Each point is reached from the start by the listed moves, each made once or not at all, plus a little noise. Is the number of moves made odd or even? Then give how often each move was made.
In the rows, 128 means zero.

Moves:
(1): [183 125 118 124 111 154]
(2): [153 171 126 116 156 118]
(3): [159 101 210 129 102  97]
Start: [127 140 134 142 126 116]
Points:
[220 109 210 137  82 110] => even (1, 0, 1)
[136 141 136 143 128 119] => even (0, 0, 0)
[146 182 132 130 157 102] => odd (0, 1, 0)
[238 151 199 131 120 101] => odd (1, 1, 1)

Moves:
(1): [184 122  98 133 132 127 125 143 127 116 133]
(2): [130 169 154 130 117 110 142 132 142 104 157]
(3): [112  90 184 124 167  96 133 180 121 179 124]
(4): [125 141 144 191  92 161 182 109 129 126 147]
(5): [125 133  87 139 192 137 115 149 141 112 146]
(6): [143 147 138 110 119 197 105 119 137 148 131]
(7): [122 131 128 106 139 128 195 143 142  90 111]
(8): [110 133 105 133  97 143  81 188 125 148 111]
Start: [150 103 110  84 154 101 154  57 132 114  74]
Points:
[170  71  72  99 230  91  97 205 133 153  76] => even (1, 0, 1, 0, 1, 0, 0, 1)
[168 170 106  78 200 161 130  74 167  92 126] => odd (0, 1, 0, 0, 1, 1, 0, 0)
[123 145 194 109 117 168 224 160 156 141  88] => even (0, 1, 1, 1, 0, 1, 1, 1)
[184 132 108  62 222 143 155 213 171 114  90] => odd (1, 1, 1, 0, 1, 1, 1, 1)
[150 151  96  99 206  91 156  81 159  73 120] => even (0, 1, 0, 0, 1, 0, 0, 0)
[144 102 151 135 209 181 177 101 148 167 110] => even (0, 0, 1, 1, 1, 1, 0, 0)

Moves:
(1): [144 142  95 126 149 124 110 106 136 113 114 113]
(2): [127 179 137 116 150 129 130  92 133 136 111 108]
(3): [145 128 139 128 125 131 134 121 122 116 123 131]
(4): [125 108 144 142 127 132 112 102 123 121 119 107]
(5): [120 131 130 125 164  97 148 123 141 139 170 132]
(6): [121 113 119 133 141 143 152 116 123 140 126 121]
(7): [123 128 129 142 121 116 136 148 117 119 131 126]
(8): [137 145 140 133 149 135 119 154 121 140 131 138]
(9): [126 137 127 139 133 126 131 135 149 124 123 137]
(10): [153 135 120 133 135 105 149 120 136 172 146 122]
(11): [124 132 126 140 110 141 129 137 129 121 151 128]
(12): [125 136 121 134 137 122 130 109 125 138 129 142]
Start: [152 147 138 137 143 129 126 141 134 133  84 114]
Points:
[172 170  82 158 236  79 180  82 176 189 125 112] => even (1, 0, 0, 0, 1, 1, 0, 0, 1, 1, 0, 1)
[203 209 110 174 221  89 153 122 168 171 148 132] => even (1, 0, 1, 0, 1, 0, 0, 1, 1, 1, 1, 1)
[206 249 120 166 196 110 140 103 127 164  97  97] => even (1, 1, 1, 0, 0, 0, 1, 1, 0, 1, 1, 1)
[133 148 151 189 218 105 160 132 136 157 118 119] => odd (0, 0, 0, 1, 1, 1, 1, 1, 1, 0, 0, 1)
[165 137 124 162 214 114 145  76 160 117  91  86] => even (1, 0, 1, 1, 1, 1, 0, 0, 1, 0, 0, 0)
[145 209 107 152 233  97 165  93 164 136  90  82] => even (1, 1, 0, 0, 1, 1, 1, 0, 1, 0, 0, 0)
[197 170  92 163 197 114 165  78 157 167  78 111] => even (1, 0, 1, 0, 0, 1, 0, 0, 1, 1, 0, 1)

Moves:
(1): [155 139 128 136 127 130 122 121 122 125 107 123 133 131 123 117 112 122
 142 110 121 121 138 129 120]
(2): [123 158 128 138 144 123 120 129 119 117 143 138 133 138 123 139 132 131
 138 123 136 119 140 128 131]
(3): [126 130 157 121 124 125 125 119 150 125 121 126 140 127 128 117 134 136
 137 144 133 137 133 132 115]
(4): [125 119 132 154 115 133 136 118 124 110 134 124 119 131 139 124 140 148
 122 125 139 125 137 132 121]
(5): [126 113 119 130 146 127 123 122 123 121 117 127 137 127 125 138 138 126
 119 123 130 133 118 131 126]
(6): [122 129 133 131 137 159 141 128 125 131 130 136 123 113 133 118 136 115
 127 127 125 122 117 122 128]
(7): [128 128 109 124 138 127 165 121 136 147 122 130 137 150 118 134 150 116
 128 132 141 122 126 127 112]
(8): [133 122 135 129 135 123 131 147 127 123 126 124 129 126 124 118 124 126
 124 131 135 127 125 129 136]
(9): [145 151 102 134 121 130 108 127 165 109 125 125 130 119 125 118 128 130
 118 140 123 114 112 119 126]
(10): [131 134 148 134 125 132 126 127 126 158 131 125 126 135 122 136 122 125
 106 122 136 132 113 127 134]
(11): [143 122 134 123 148 137 150 129 142 137 156  90 117 116 127 128 134 115
 117 114 137 133 143 125 114]
(12): [137 106 116 122 142 116 111 123 120 145 140 155 123 130 119 105 147 135
 122 126 127 127 141 138 112]
(13): [133 118 128 129 115 122 136 127 123 123 138 131 153 123 120 139 117 121
 120 138 140 137 134 114 109]
(14): [126 124 136 122 132 152 136 136 128 118 129 129 120 160 119 125 123 123
 121 125 105 130 133 122 124]
(15): [144 128 130 118 135 119 121 134 133 128 121 140 135 138 160 130 116 127
 123 137 123 142 131 115 128]
(16): [144 128 128 127 120 132 135 133 132 127 126 129 118 123 119 152 129 128
 127 127 129 128 134 141 128]
(17): [138 122 141 113 124 137 114 123 121 124 125 130 145 134 132 130 149 131
 123 121 137 121 142 109 152]
(18): [137 128 130 116 136 123 129 125 108 132 127 129 136 121 112 132 113 173
 128 145 123 120 116 132 140]
(19): [133 111 126 141 130 140 119 124 141 135 142 129 130 124 125 125 138 129
 161 150 125 139 130 124 144]
(20): [131 127 132 125 131 122 124 130 107 126 122 116 123 136 139 120 139 117
 124 152 121 124 133 131 124]
(21): [126 130 128 121 132 142 127 129 121 123 125 117 107 135 135 134 117 133
 138 125 161 132 119 118 132]
(22): [131 143 122 124 124 129 131 150 121 130 113 126 129 118 128 109 129 129
 122 130 129 172 146 128 134]
(23): [115 111 116 144 142 147 120 134 129 145 122 121 130 135 124 128 109 116
 122 138 150 113 171 147 129]
(24): [137 134 131 122 122 136 137 108 116 115 144 140 148 153 140 126 130 127
 115 133 138 137 111 170 120]
Start: [153 128 117 143 141 145 122 145 140  93 121 121 113 130 124 129 131  97
 123 144 136 122 164 130 143]
Points:
[188 105  89 166 189 193  76 134 157  93 138 144 140 112  80 141 131 133
 142 224 200 107 195 140 127] => even (0, 1, 1, 0, 1, 1, 0, 0, 1, 0, 0, 1, 1, 0, 0, 1, 0, 1, 1, 0, 1, 0, 1, 0)
[203 105  76 159 202 186 148 168 162 139 123  58 138 123  72 128 114  97
  91 195 230 157 182 117 142] => even (0, 0, 0, 0, 1, 0, 1, 1, 1, 1, 1, 0, 1, 0, 0, 0, 0, 1, 1, 0, 1, 1, 1, 0)
[226 132 124 133 210 194 145 154 170  98 157 101 111 200  91 104 198  80
  90 196 197 180 176 166 102] => even (0, 1, 1, 0, 1, 0, 1, 1, 1, 1, 1, 1, 0, 1, 0, 1, 0, 0, 1, 1, 1, 1, 0, 1)
[219 150 152 186 191 198 113 133 177  63 129  95 148 202 136 111 114  84
  65 146 180 119 203 171 104] => odd (1, 1, 1, 1, 1, 0, 0, 1, 1, 1, 1, 0, 0, 1, 1, 0, 0, 0, 0, 0, 0, 0, 1, 1)
[223 113 149  81 139 175 122 136 105  84 125 174 164 133 141 115 138 146
  94 192 195 187 180 134 132] => odd (0, 0, 1, 0, 0, 1, 0, 0, 0, 0, 0, 1, 1, 0, 1, 1, 1, 1, 0, 0, 1, 1, 0, 1)
[185  72 164 111 210 194 108 173 139  78 107  58 116 188 158 117 137  58
  91 174 183 135 232 110 145] => even (0, 0, 1, 0, 1, 0, 0, 1, 0, 0, 1, 0, 0, 1, 1, 0, 1, 0, 0, 1, 1, 0, 1, 0)
[249 155 129 151 167 209 113 146 171  42 167 100 135 177  98 124 145  84
 134 138 139 112 194 138 158] => even (1, 1, 0, 0, 0, 0, 0, 1, 1, 0, 1, 0, 0, 1, 0, 1, 1, 0, 1, 0, 0, 0, 0, 1)

Moves:
(1): [123 126 119 135 109 143 152 133 106 122 123 144 150 119 146 122 126 136
 150 128 139 136 124 142 114]
(2): [108 114 138 112 132 103 128 142 144 139 128 125 134 120 136 140 142 141
 121 130 130 130 125 128 127]
(3): [131 126 134 127 144 154 138 111 132 117 125 140 145 137 120 133 140 128
 122 120 111 109 130 129 138]
(4): [151 151 111 115 141 152 121 153 134 141  75 148 102 124 123 145 126 134
 117 108 100 111 135 111 107]
(5): [111 146 120 117 114 123 123 105 110 121 157 141 148 158 111 118 140 134
 118 122 145 118 123 137 152]
(6): [107 117 128 124 133 120 135 132 118 126 135 113 139 128 122 114 134 146
 145 119 137 131 110 141 107]
(7): [120 135 115 127 105 116 141 131 145 134 121 138 121 147 115  97 134 123
 114 137 132 131 115 120 144]
(8): [128 143 132 101 133 136 122 128 131 154 125 133 124 116 146 116 134 118
 104 128 136 147 133 111 137]
(9): [143 104 116  95 105 125 141 156 120 146 106 134 132 101 109 110 139 122
 113 132 127 106 105 102  91]
(10): [118 119 138 146 110 108 104 154 126 130 155 135 110  97 139 123 137 108
 135 120 136 137 124 117 118]
(11): [116 159 126 121 134 140  96 132 138 131 149 126 136 132 144 129 122 127
 130 135 114 133 133 130 156]
(12): [134 122 112 131 145 128 112 124 135 117 156 130 141 118 130 138 144 119
 126 125 130 127 134 121 134]
(13): [140 136 121 137 125 124 130 146 129 115 117 127 124 165 107 135 120 114
 139 117 129 116 150 136 125]
(14): [143 130 136  90 132 130 137 135 122 124 133 122 138 113 119 134 139 134
 107 105 152 113 120 119 132]
(15): [129 132 130 131 126 134 118 124 123 133 124 132 129 131 145 138 119 132
 142 117 133 126 127 150 127]
(16): [124 145 128 137 113 120 126 114 141 133 122 118 121 151 130 118 138 127
 134 129 121 127 146 122 156]
(17): [158 122 111 135 139 121 133 141 123 133 159 123 108 135 123 124 110 126
 153 115 124 135 150 123 115]
(18): [147 130 103 133 103 155 138 130 121 130 133 154 115 149 139  95 150 139
 113 132 138 127 139 112 139]
(19): [140 131 117 131 132  68 131 147 140 126 120 116 115 129 131 120 159 133
 121 132 102 139 117 156 120]
(20): [133 142 122 111 129 124 138 136 124 133 119 130 120 115 141 126 131 137
 120 118 141 120 136 150 117]
(21): [126 142 143 121 142 134 118 126 124 127 110 148 147 114 135 128 105 131
 132 135 122 123 123 139 121]
(22): [123 116 123 107 137 135 134 139 112 128 110 123 119 127 145 131 127 144
 139 127 132 126 135 140 138]
(23): [131 102 127 121 144 142 130 116 139 105 117 112 144 146  96 130 115 133
 121 116  97 123 145 127 134]
(24): [142 141 139 102 137 132 119 125 119 118 135 144 134 107 115 150 138 132
 142 115 152 123 123 164 113]
Start: [137 132 114 152 124 109 119 123 151 155 149 104 141  87 138 108 107 110
 149 111 126 132 147 125  99]
Points:
[162 139 125   7 167  69  65 197 185 154 142 121 184  43 119 121 190  99
 119  57  96  91 172 144 115] => odd (0, 1, 1, 0, 0, 0, 0, 1, 1, 1, 1, 1, 1, 1, 0, 1, 0, 0, 1, 0, 1, 1, 1, 1)
[145 191  72  39  84 139  78 210  91 222 148 200 139  51 197  60 146 159
 190  57 166 119 154 142  66] => even (1, 1, 0, 1, 1, 1, 0, 1, 1, 1, 1, 0, 0, 0, 1, 1, 1, 1, 0, 0, 1, 1, 0, 1)
[176 191  84  58 127  69 107 225 167 193 157 157 103  96 203  56 155 123
 124  62 138 126 184 165 131] => odd (0, 1, 1, 0, 0, 0, 1, 1, 0, 1, 1, 0, 1, 1, 1, 0, 1, 1, 1, 1, 1, 1, 0, 0)
[119 101  44  57  98  90 133 214 158 178 151 141 169  53 192  21 211 147
 117  82 115 132 133 150  89] => even (1, 1, 1, 0, 0, 1, 1, 1, 1, 1, 1, 1, 0, 0, 1, 0, 0, 1, 1, 1, 0, 1, 1, 0)

Moves:
(1): [119 137 128 124 117 134 119 122 124 147 134 134 140 144 145 134 137 114
 106 122 106 113 137 117 150  96]
(2): [124 114 140 138 150 120 144 106 144 105  99 139 121 134 139 126 125 110
 137 123 131 161 105 137 135 118]
(3): [108 128 141 138 125 116 104 144 152 150 119 132 136 135 147 131 140 124
 132  97 108 137 137 137 138 144]
(4): [133 132 130 119 134 128 130 125 111 131 122 113 110 108 128 118 122 126
 134 114 132 125 129 130 161 152]
(5): [142 128 136 124 137 118 121 135 147 118  87 138 125 112 150 120 114 109
 102 133 150 125 122 141  99 134]
(6): [133 142 121 125 147 127 123 133 141 131 137 124 128 121 138 140 129 132
 143 121 127 145 124 127 137 123]
(7): [134 123 128 145 123 144 113 110 109 108 131 146 130 122 124 117 128 123
 129 121 106 112 123 149 117 131]
(8): [149 138 113  97 111 161 130 126 144 126 138 113 112 121 121 129 131 147
 132 120 110  94 141 109 139 127]
(9): [103 131 128 111 146 124 128 133 149 137 117 150 141 143 130 119 129 139
 132 125 131 115 123 132 116 121]
(10): [126 130 124 115 104 127 129 120 120 126 127 135 122 120 117 134 121 125
 116 125 124 118 126 118 118 137]
(11): [136 120 137 118 121 133 145 110 110 128 146 133 140 132 134 140 151 122
 121 138 136 126 116 106 124 123]
(12): [135 140 154 114 146 145 136 108 149 125 115 144 129 135 124 133 107 126
 131 119 144 145 140 117 131 109]
(13): [130 131 112 143 109 122 126 138 109 150 141 130 129 123 119 116 153 120
 142 143 124 126 122 126 118 133]
(14): [137 151 147 123 123 123 136 140 126 106 108 153 130 135 153 143 142 134
 121 112 164 116 141 110 156 119]
(15): [152 139 113 122 122 141 130 165 116 143 155 114 131 130 112 131 137 112
 142 124 117 124 109 157 129 153]
(16): [133 126 122 145 132 132 121 133 133 137 128 159 156 132 108 133 135 144
 125 124 120 119  79 144 150 160]
(17): [138 129 122 119 134 150 133 141 110 132 142 145 122 122 133 118 122 138
 132 144 104 128 131 134 135 124]
(18): [108 120 136 136 127 141 123 131 123 134 112 119 132 123 127 146 123 128
 129 136 117 104 116 125 139 142]
(19): [121 155 121 128 136 148 115 124 124 122 117 142 135 132 128 117 128 127
 105 137 129 132 130 119 132 151]
(20): [151 131 135 134 147 101 137 115 132 133 128 154 124 168 135 136 127 138
 127 143 145 135 123 129  99 135]
(21): [124 131 136 110 118 151 122 132 126 137 139 129  89 121 133 128 134 141
 130 125 123 125 138 145 141 116]
(22): [114 110 118 129 132 129 128 131 126 141 145 137 117 133 111 130 129 125
 120 119 120 109 135 110 119 122]
(23): [118 116 114 135 113 123 141 137 101 145 120 112 116 104 124 132 139 128
 121 104 128 116 149 135 133 127]
(24): [103 126 125 117 132 135 144 110 142 132 155 133 103  96 112 134 136 127
 127 121 109 122 160 126 144 124]
Start: [114 117 126 166 114 143 143 105 112 138 140 120 137 122 106 127 114 123
 111  89 121 114 126 134 124 109]
Points:
[127 125  96 119 117 151 180 100 156 178 120 194 119 117  91 149 136 109
  70  48  83  48  93 172 127 133] => odd (1, 1, 0, 0, 1, 0, 0, 1, 1, 1, 0, 0, 0, 0, 1, 1, 0, 0, 0, 1, 0, 0, 1, 1)
[ 86 130 195 160 104 211 110  85  94 174 129 212 138 135 133 170 156 121
  78   9  89  38 108 115 241 115] => odd (1, 0, 1, 1, 0, 0, 1, 0, 0, 0, 1, 1, 0, 1, 0, 1, 0, 1, 0, 0, 1, 1, 0, 0)
[108 185 155 105  69 189 151 121 118 206 206 174 107 104 132 184 191  94
 114  28  96 103 167 111 201  78] => odd (1, 0, 1, 0, 0, 1, 0, 0, 0, 1, 1, 1, 1, 1, 1, 0, 0, 0, 0, 0, 1, 0, 0, 1)
[146 195 140  92  85 235 137  77  98 127 106 249 157 125 151 109 140 111
  43  92 115  28 140  75 122  79] => even (1, 0, 0, 0, 1, 0, 1, 1, 1, 1, 1, 1, 1, 1, 0, 0, 1, 0, 1, 0, 0, 0, 0, 0)
[154 128 124 170 101 191 150  73  61 184 129 249 121 144  89 133 159  67
  44  70 103  79  58 165  98 134] => odd (1, 1, 0, 0, 1, 0, 1, 0, 0, 1, 1, 1, 1, 0, 1, 1, 0, 0, 1, 1, 1, 1, 1, 0)
